Each row of a before or after table is a point. The points were changed in one or more steps. Then noise was added and the rows were shuffled. The steps act on how far a point lies along the listed directions, d1 being the first. What was done? A step turns or swaps two directions, mirrors them in a line or flattens them onto one, adds a multiple of one to another, or multiplies one. Angles are multiples of 10 degrees, from the lower direction toward the higher: turns from -170 to 170, lines from 10 to 170 but not 90. Use the fewest steps. Two steps may share a direction if one is a turn and the other turns, adds or multiplies; they go together, in the order done. Otherwise the lowest direction goes first.

Directions:
(1): [-42  15  35]
(2): [-37  -4 -42]
(3): [  8  54 -13]
Before, 10 rows:
[[ -1 -17  21]
 [ 45 -56  -1]
 [-29  38   0]
 [ 35 -29 -25]
 [-29 -35  23]
 [-44  26 -32]
 [ 36 -35 -13]
 [-48   1   5]
 [  7  -7 -19]
 [-30  15 -24]]
After, 10 rows:
[[-10  -2 -17]
 [-12   7  44]
 [ 49 -69 -49]
 [-49  28  17]
 [ 34 -24  13]
 [-68  43  26]
 [-37  44  32]
 [ 22 -37 -41]
 [  8 -28 -46]
 [ 36 -47  24]]
Steps: add 1 times d3 to d2; turn d1 and d2 by -60 degrees

Directions:
(1): [-23  -3 -25 -56]
(2): [-20  15  57 -18]
(3): [ 37 -46  18 -21]
(4): [ 45  43  -2 -20]
Before, 13 rows:
[[ 19 -21  15 -21]
 [ 50  38 -10  47]
 [ 22 -21 -13  25]
 [ 27 -29  10  -2]
 [ 32  73  44 -13]
 [  9   0  82  -9]
 [ 83  -9  -5 -18]
 [ 11 -70 -18 -25]
 [-24  10  55  -6]
 [ -7   6  25  -4]
 [  4  45  23  22]
 [-47  75 -21 -41]
 [-29  39  -4  36]]
After, 13 rows:
[[ 15  18  -1 -10]
 [-43  73 -35 -35]
 [ 89  -1 -39  14]
 [ 19 -27 -11  15]
 [ 57  47  -2 -21]
 [ -8   5  24 -10]
 [ 64   6 -43   3]
 [ 21  -9  13   1]
 [  8   0  79  -4]
 [-28   5  58 -12]
 [ -3 -33   6  25]
 [ 29 -21  13  17]
 [-22  10  -8  -9]]
Steps: flatten d1 and d3 onto the line at 130 degrees; add -0.7 times d4 to d2

Directions:
(1): [-30 -17  -2  49 -65   1  24   9]
(2): [ 68  37  11   4 -40 -14   4 -22]
(3): [ -9  21  19 -38 -22 -33   1  68]
(4): [-40  15  29  -4   0 -58  -9 -49]
(5): [ 23 -13  -7  57  29 -47 -26  28]
Before, 13 rows:
[[-43 -16   6  -6  18 -17 -16 -18]
 [-31  -3  15 -32  21 -33  -2  46]
 [-10   4   2 -40  18  -1  -6  29]
 [-14  -4 -19  13  32 -29 -24   9]
 [ 49  57  17 -56 -60 -23   1  45]
 [ 47  78  39 -85 -47   2  29   0]
 [ 38  39  36 -46 -84 -19  31  29]
 [-26   1  21  -4  24 -40 -24   8]
 [-33  -6  -3  12  10  11   1 -14]
 [ -6   7   5 -32  17   3   0  11]
 [ 61  56   0 -58 -68  19  30  50]
 [ -9  10   6  -9  41 -24   4   5]
 [-56   5  14 -25  -8   4  -8  10]]
After:
[[-19  -1  -1   7  31   2 -11  -2]
 [ 25  25   2 -10  26 -25   3  27]
 [-39  15  20 -20  23 -34 -28  24]
 [-22  41  14 -21 -95  -7  42 -23]
 [  8  25  16 -35   3 -24  -5  15]
 [-22   2  28  15 -75 -30  27 -14]
 [ 17   2   5   0  24 -28 -29  50]
 [ 20   8 -24  -8  27  -5 -16  38]
 [  7  14  20 -49  21 -42  -8  67]
 [  7  59  47   1 -77 -57  27 -36]
 [  7  32  13 -52   3 -26  -7  29]
 [  1  -6   2  -3  39 -30 -27  17]
 [  2  29  19 -10 -84 -31   9  11]]
Steps: turn d1 and d2 by -50 degrees; add -0.7 times d1 to d3; turn d4 and d5 by 70 degrees

Directions:
(1): [ 47  -8  -6 -29  44  21 -63  -2  -3]
(2): [ -3 -31 -26 -48  -8  21  25  66  10]
(3): [44 25 66 11  8 -9 19 43  9]
(4): [-37  47   2   6  11  46 -17   9  58]
(5): [ 13  -6  22 -19   4  66  45 -41 -19]
(6): [ 12   1  23 -50 -63 -14 -20 -26  33]
Before, 9 rows:
[[ 35 -27 -21   5  18 -16 -10   1 -31]
 [  3  -2  14 -49   1  49 -33 -28   9]
 [ 23  13  34   9  28  26  32  30 -22]
 [ 25  17  24 -10  -9   0  -9   0  30]
 [  0 -12 -23   8  23   5  26  16 -27]
 [ 24   9  21   0  21 -15 -61 -38   7]
 [-10  13  -9  25  -9   3 -11  11  11]
 [ 37  -2  31 -36   0  49 -11 -90 -19]
 [ 22  -1  19  23  -3 -52   2  26  11]]
After, 9 rows:
[[ 18  10  36 -20 -10  49  -1 -95 -11]
 [  2   3 -11  19  -6  -2 -15  18   1]
 [-11   5  25 -23 -18  32  -8 -39   5]
 [ 26  13  26  -8 -15 -12  -1  -3  18]
 [ 28  -6  13  15   4 -49  -6  23   9]
 [ 11  15  26  16   8 -28 -44 -46   3]
 [ -7  -6 -24   8  23   9  25  16 -18]
 [  7  -5 -20  24   6  -7   0  -4 -13]
 [ 24   6  28   9  22  17  38  25 -32]]
Steps: flatten d1 and d2 onto the line at 110 degrees; multiply d4 by 0.4; turn d3 and d4 by -20 degrees

Directions:
(1): [-18  39 -16  -7  22 -13   9 -50  46  53  -4 -49]
(2): [  4  -9  45   7 -30   2 -73 -10  21 -29  -1 -53]
(3): [ -9 -36  54 -47  26  46  26   6  50   4  -6  13]
(4): [  2  47  13 -38 -21  50  -9   4 -52  24 -50  -9]
(5): [-37  46  23   2  40 -28 -45  50  15  13  -2  37]
(6): [  8  30  -7 -19  65  11  14   4 -20 -66  20 -42]
Before:
[[ 17 -16 -24  21 -13 -14  36 -49 -10  21  12 -32]
 [ -2  -6  13   2  10   2   1  31  -1   8  -3  27]
 [-11  33 -19   1   4  -2   9  14 -28  -6  -1  27]
 [ 24 -28 -18  17 -26  12  26 -14  -8 -20  12 -18]
 [ -5 -14  27  -6 -10  -7 -14  25 -11  -9 -15  14]
 [ -9  16   0   6  30 -12   0   4  20 -10  -1  -2]
 [  5  41   7  14 -14 -15 -61 -12  10   3 -11 -34]
 [ -8   6  -9  24   0 -11  -4  18 -22   8   2  21]
 [ -7  29 -27  11  -6 -19  14 -19  -2  29   0 -10]
 [ -4 -17 -16  20  11 -29  16  35  -3 -24  31  42]]
After:
[[  9  -5 -14  19 -30  -7   0   9 -36 -13   4  15]
 [ -5  -2   7 -14  -4  -5  17 -32  20  28 -19 -33]
 [ -4   4 -41  17  10 -34  32 -35  35  20  29 -29]
 [-34  38  30  22  36 -32 -60  96   3 -21  11  66]
 [-20   8  36  37  17 -44 -59  97 -48 -31  14  86]
 [ 21 -19 -18   5  -2   9  36 -37   8 -18   2 -32]
 [  4  30 -38   1 -17   2  23 -41 -15  10  -2 -27]
 [  2   7 -26  22 -12  -5  14 -36  -5  27   2 -29]
 [ 40 -14  -3   2 -46  22  -9 -39  -7 -16  -8 -45]
 [ 11  -6 -16  -4  -3   9  34 -35  17  35  -4 -32]]
Steps: multiply d5 by 2.5; turn d1 and d5 by -150 degrees; turn d2 and d3 by 20 degrees; multiply d2 by 0.7
